Each row of a before or after table is a point. The points were changed in one or more steps. Then noise was added and the rows were shuffled. The steps act on how far a point lies along the listed directions, d1 being the first. Write out the steps. A step turns or swaps two directions, mirrors them in a line or flattens them onto one, adds a multiple of one to another, or multiplies one. Angles are multiples of 10 degrees, from the lower direction toward the higher: turns from -170 to 170, lines from 10 to 170 but not 90. Use the fewest steps. Two steps may share a direction if one is a turn and the other turns, adds or multiplies; they go together, in the order done. Otherwise the lowest direction goes first.

Directions:
(1): [-2.3 -3.5 -4.8]
(2): [-5.1  3.8 -0.3]
(3): [ 3.0  3.7 -4.2]
Before:
[[-3.8  5.1  3.8]
 [-2.4 -0.8 -0.5]
 [-3.1 -4.0 -2.2]
 [-1.3 -2.4 -2.1]
 [ 1.6  4.1  3.4]
 [-0.6  4.3 -6.1]
 [-1.8  3.3 -4.7]
 [ 0.6  4.3 -2.8]]
After, 8 rows:
[[-0.9  0.7  2.9]
 [ 5.5 -3.5  3.7]
 [ 4.5  6.5 -1.3]
 [ 6.1  8.3 -3.5]
 [ 5.6  4.6 -3.8]
 [-4.4  2.0  4.3]
 [-2.2  2.2  1.7]
 [ 3.9 -3.1 -2.0]]
Steps: turn d1 and d2 by 120 degrees; multiply d3 by 1.6

Directions:
(1): [-1.2  0.5  6.9  0.3  0.6 -4.3 -3.7 -2.4  5.7]
(2): [ 0.6 -0.3 -0.2  3.8  5.6 -7.0  4.0  0.5 -2.9]
(3): [-1.9 -2.1 -0.6 -6.9  7.7  1.9  0.2 -1.5  1.0]
(4): [ 6.2 -1.0 -0.1 -2.9  0.7 -2.6 -5.8  5.4 -1.9]
Before:
[[  1.2  -0.5   1.4   1.4   0.4  -3.9   0.9   1.0  -0.8]
 [ -1.2   2.5   2.1   1.4   6.0  -6.9   4.7  -1.0  -2.0]
 [  0.8  -1.4   3.5  -6.6   4.8  -3.1  -4.3   2.5   6.7]
 [  8.0  -1.6  -7.4  -3.0  -0.3   0.6  -2.9   5.7  -7.5]
 [ -2.9  -1.8  -0.1  -0.2   4.3  -1.4   2.1   0.9   0.9]
 [  1.3   0.2  -5.4   0.7  -1.5   5.5   0.5   1.7  -4.0]
 [  1.7  -0.5   1.0   0.7  14.7 -15.8   2.0   1.9  -3.0]
 [  2.0  -1.0  -0.3  -3.8   2.6  -1.4  -1.4   1.5  -2.4]
 [  2.1  -1.1   2.5   0.5  -0.2  -5.0   0.0   0.6   2.2]
 [ -1.9   0.9   2.6   0.8   1.3  -2.4  -0.3  -1.5   2.4]
 [  0.1  -0.7   3.6  -0.3   5.5  -8.0   0.2  -0.2  -2.3]]
After (11 x 9):
[[ -1.5   1.0  -0.3   0.8   1.9  -1.3   1.1  -0.9  -0.1]
 [  2.4  -1.2  -0.3   0.9  -0.6  -3.9   1.8   1.6   0.2]
 [  0.5   0.7   0.0   1.0  -2.4   3.3  -2.9  -0.1   0.6]
 [  1.9  -1.2   0.3  -4.8   4.0  -1.6  -1.9   1.3  -1.7]
 [  0.5  -1.2   2.1  -0.9   6.4  -7.1   1.3   0.3  -3.4]
 [  1.2  -2.5  -1.6  -9.3   8.1  -0.4  -1.3   3.3   2.6]
 [  7.2  -0.8  -1.3  -3.0  -0.9  -1.8  -7.0   3.2  -2.5]
 [  1.0  -1.6  -0.3  -1.6  17.4 -14.8   2.3   1.3  -3.4]
 [  1.5  -0.4   1.3   2.1  -0.4  -3.4   0.9   1.4  -1.8]
 [ -1.6   2.4   1.6   1.2   6.8  -6.7   4.9  -1.0  -1.9]
 [ -3.1  -1.9  -0.1  -1.4   6.2  -0.8   1.6   0.4   1.0]]
Steps: flatten d1 and d2 onto the line at 80 degrees; multiply d3 by 1.6

Directions:
(1): [-0.6  6.1 -7.6 -0.8 -4.4 -0.3 -3.0 -0.2  4.0  3.7 -2.7  5.1  0.1  0.9]
(2): [-8.5  1.4  0.6  2.0 -3.8  4.3 -5.9  1.7 -1.9 -0.7  1.1 -4.7  0.5 -3.5]
(3): [-6.6  0.4  3.5 -3.9  5.1 -2.8 -1.9 -5.3  5.4  1.7 -1.3 -0.5  2.1  3.5]
(4): [-0.5 -0.3  4.5 -6.8 -6.1  1.9  4.3  2.1  3.2  0.4  3.1  2.8  4.6 -3.2]
Before (8 x 14):
[[ 3.6 -1.4  0.7 -2.7  1.7 -0.8  2.9 -0.3  1.5  1.3 -1.9  1.4  1.5  5.3]
 [ 2.8  0.4 -4.7  5.2  0.2  2.7 -0.3  1.4  0.1  0.6 -1.3 -1.3 -2.7 -1.4]
 [ 4.9  0.0 -2.3 -0.5 -0.9 -3.1  1.5 -2.8  1.6 -0.7 -1.2  2.7  0.8  3.1]
 [ 3.5  0.0  2.1  2.8 -2.8  0.5  5.8  4.2  1.6 -1.4  1.1  1.3  0.9 -2.7]
 [ 5.0 -0.1  0.8  0.2 -4.6  1.4  0.8  4.6 -1.3  2.0  0.8  0.7 -1.0 -0.7]
 [ 6.0  2.6 -8.7 10.5  6.0 -3.1 -4.5 -1.4 -7.5 -0.9 -3.4 -4.5 -7.4  3.9]
 [-6.4 -5.7 13.7 -8.4 13.6 -2.9  1.7 -8.5  8.0  1.9  0.7 -4.5  3.7  3.9]
 [-2.2  2.2  1.7 -2.9 -1.9  1.8 -0.3 -1.3  4.3  2.0 -1.0  0.1  2.1  2.6]]
After (8 x 14):
[[ 0.1 -3.6  3.7  0.8  0.0  0.0  0.5 -2.4 -2.3 -3.8  1.6 -3.7  1.3  0.3]
 [ 0.7 -1.0 -1.8  4.4 -0.8  4.4 -0.5  1.6 -0.2 -0.5  0.4 -2.8 -1.9 -2.7]
 [ 0.3  1.3 -2.5  6.0 -0.6  0.8 -4.2  1.7 -7.0 -2.0  0.8 -6.6 -3.2 -1.5]
 [-3.1  0.9  1.6  5.7 -4.6  3.4  0.2  5.3 -0.4 -1.5  1.4 -3.1  0.2 -4.5]
 [-1.3 -2.5  4.1 -1.1  1.7  1.7  0.6  1.1 -1.4 -0.7 -0.5 -3.5  1.8  2.5]
 [ 0.5 -0.4  1.8  2.3 -4.8  3.7 -2.6  5.6 -3.3  0.9  1.7 -3.0 -1.1 -2.5]
 [-3.7  0.6  4.3 -9.1 10.8 -5.6  0.0 -9.6 12.3  6.4 -3.1  2.8  2.6  7.0]
 [ 4.1 -0.5  2.9 -2.8  2.8 -1.2  3.3 -2.3  4.1  1.3 -1.4  1.3  1.2  4.6]]
Steps: turn d1 and d2 by -120 degrees; add -1 times d3 to d2; multiply d4 by 0.4

Directions:
(1): [-7.2  2.9 -3.9  1.0  6.2  1.7 -2.1 -6.9 -2.0 -2.1  1.0 -4.4 -1.4 -2.0
  0.7  1.0  0.3  4.6 -0.2  1.0 -2.1  2.9 -1.6  8.9]
(2): [-0.2 -3.3 -4.4  0.7  9.8 -4.6  3.5 -0.5 -2.9  0.2 -4.2  4.7  0.4  2.1
 -5.1 -5.4  2.9 -1.2 -4.0 -0.2 -0.3 -3.1  4.4 -0.6]
(3): [-1.6 -0.2 -1.6 -0.4 -6.7 -3.8 -4.8 -3.9  2.3 -6.1 -1.6  2.7 -4.9  8.5
  2.4 -3.8  2.4  1.0  2.6  0.1 -2.0 -4.9  2.2  2.3]
(4): [-1.6 -2.3  2.3  2.8  2.4  5.2 -3.3  3.9 -5.2 -0.8  1.7 -3.1 -2.1  2.4
  4.5  0.2 -1.0  0.6 -1.3 -7.5  7.4 -3.4  6.7  1.1]
(5): [ 1.7  0.9 -4.2  9.1 -2.6 -2.9  6.8 -0.3 -1.5 -0.5  3.7 -4.1 -3.6 -3.7
 -2.0 -4.1 -1.1 -3.0  7.5 -1.9  1.2 -2.0 -0.4  1.2]
Before, 9 rows:
[[ 0.2  0.4  9.0 -5.3 -2.4  8.0 -5.0  3.6 -1.3  4.2  0.0  0.0  3.5 -1.1
   7.4  6.2 -0.2  1.1 -5.0 -2.9  7.0  2.2  2.4 -4.5]
 [ 2.2 -0.1  2.1 -6.0 -4.5  0.0  0.6  1.5  1.7  0.4 -0.7  6.5  0.8  3.5
  -0.8  0.3  2.3 -2.1 -2.9  0.8 -1.8  0.7  1.5 -2.3]
 [-4.1  3.0 -3.5  0.3 -8.1 -1.4  0.0 -3.8  4.6 -5.0  1.9 -1.0 -1.5 -0.1
   0.8  0.1 -1.2  0.1  4.7  4.7 -5.6  1.8 -3.6  3.8]
 [-5.0  4.6 -2.2 -7.7 -2.1  0.4 -5.3 -9.8  6.3 -2.8  1.0 -0.3  0.8  1.0
   0.0  2.1  0.4  5.3 -1.0  7.2 -7.8  5.8 -5.5  6.5]
 [ 4.3  0.5  4.5 -4.2  0.5  4.9 -0.1  4.5  1.2  3.1 -0.3 -0.6  3.8 -2.9
   0.6  4.6  0.3  0.6 -3.1 -0.6  1.8  3.5 -3.6 -3.0]
 [-2.7  2.3 -3.9  1.0  2.5 -5.1  2.6 -4.5  0.3 -2.4  0.3  0.9  0.0  0.3
  -2.5 -1.1  0.5  0.6  1.9  3.3 -3.8 -1.4 -1.2  3.8]
 [-1.0 -4.8  8.9 -3.6 -0.2  8.5 -7.1  9.8 -2.7  3.8 -0.8 -0.4  0.6  2.9
   3.8  3.6 -1.0  1.4 -8.5 -6.2  6.3  0.3  4.3 -5.9]
 [-1.2 -1.3  2.7 -0.7  4.8  2.5 -2.6  1.6 -1.6  0.6 -2.2  0.5  0.4 -0.6
   0.9  0.8 -0.2 -0.8 -3.7 -1.0  3.4  2.3  4.3 -2.6]
 [ 3.3  0.8  3.0 -2.2 -1.1  0.6 -1.2  3.4 -0.6  1.6  0.7  3.1  1.8 -2.6
   1.4  0.8 -2.1 -2.4 -2.9  1.7  1.1 -2.5 -0.7 -4.1]]
After:
[[  0.8  -1.7  -2.6  -1.8  -1.9  -1.9   2.0  -0.6  -0.7  -1.8  -0.5   5.3
   -2.3   4.3  -1.6  -4.1   3.0  -2.0  -0.7  -0.9  -1.1  -2.3   3.9  -0.2]
 [ -0.5  -8.6   3.2   2.8   5.4   2.0  -2.5   9.2  -6.8   1.8  -3.3   2.9
   -3.2   6.6   0.2  -4.8   1.9  -1.5  -7.6 -10.1   7.6  -6.6  11.2  -5.4]
 [  2.8  -0.7   1.2  -1.4  -0.4  -0.8  -1.1   2.6  -1.6  -0.2  -0.4   4.4
    0.1   0.5   1.2  -1.5  -0.8  -3.4  -2.7   0.0   1.6  -6.7   2.3  -3.8]
 [  0.0  -2.4   0.2   2.9   3.8  -0.1   0.4   1.9  -2.8   0.4  -1.7  -0.2
   -1.5  -1.2  -0.8  -2.7   0.3  -2.7  -0.7  -2.1   4.2   0.4   4.9  -3.2]
 [  0.3  -4.4   3.3  -2.1   6.7   1.4  -1.4   4.0  -5.2   3.0  -4.8   6.3
    2.1   3.6   2.7  -1.9   3.3  -1.5  -8.3  -4.2   7.8  -5.0   9.9  -5.1]
 [ -3.2   3.2  -6.2  -7.0   9.4  -3.8   2.4 -10.1   3.8   0.7  -1.7   2.5
    4.2  -4.2  -8.2  -0.7   1.4   3.1  -4.6   9.6  -9.1   6.5  -5.5   4.4]
 [ -2.0   3.9  -2.0   0.6  -0.7  -3.1   3.9  -4.0   1.3  -0.6   2.9  -1.8
    1.4  -3.8  -1.4   2.2  -1.4   1.2   3.1   4.5  -4.8   1.9  -5.7   3.1]
 [ -6.1   2.7  -3.2  -6.0  -1.4   0.2  -2.6  -4.8   4.3  -4.3  -0.9   1.7
    3.0  -0.2  -0.4   2.7   0.3   2.3  -1.1   7.1  -7.3   4.8  -4.5   4.1]
 [  5.7  -3.2   2.2  -2.4   3.3   0.6   1.2   5.6  -0.8   1.6  -2.9   4.9
    2.1   1.9  -1.8  -0.4   2.7  -1.6  -5.1  -1.9   2.4  -1.4   1.3  -4.2]]
Steps: add -0.5 times d1 to d4; turn d1 and d3 by -40 degrees; turn d2 and d5 by 90 degrees
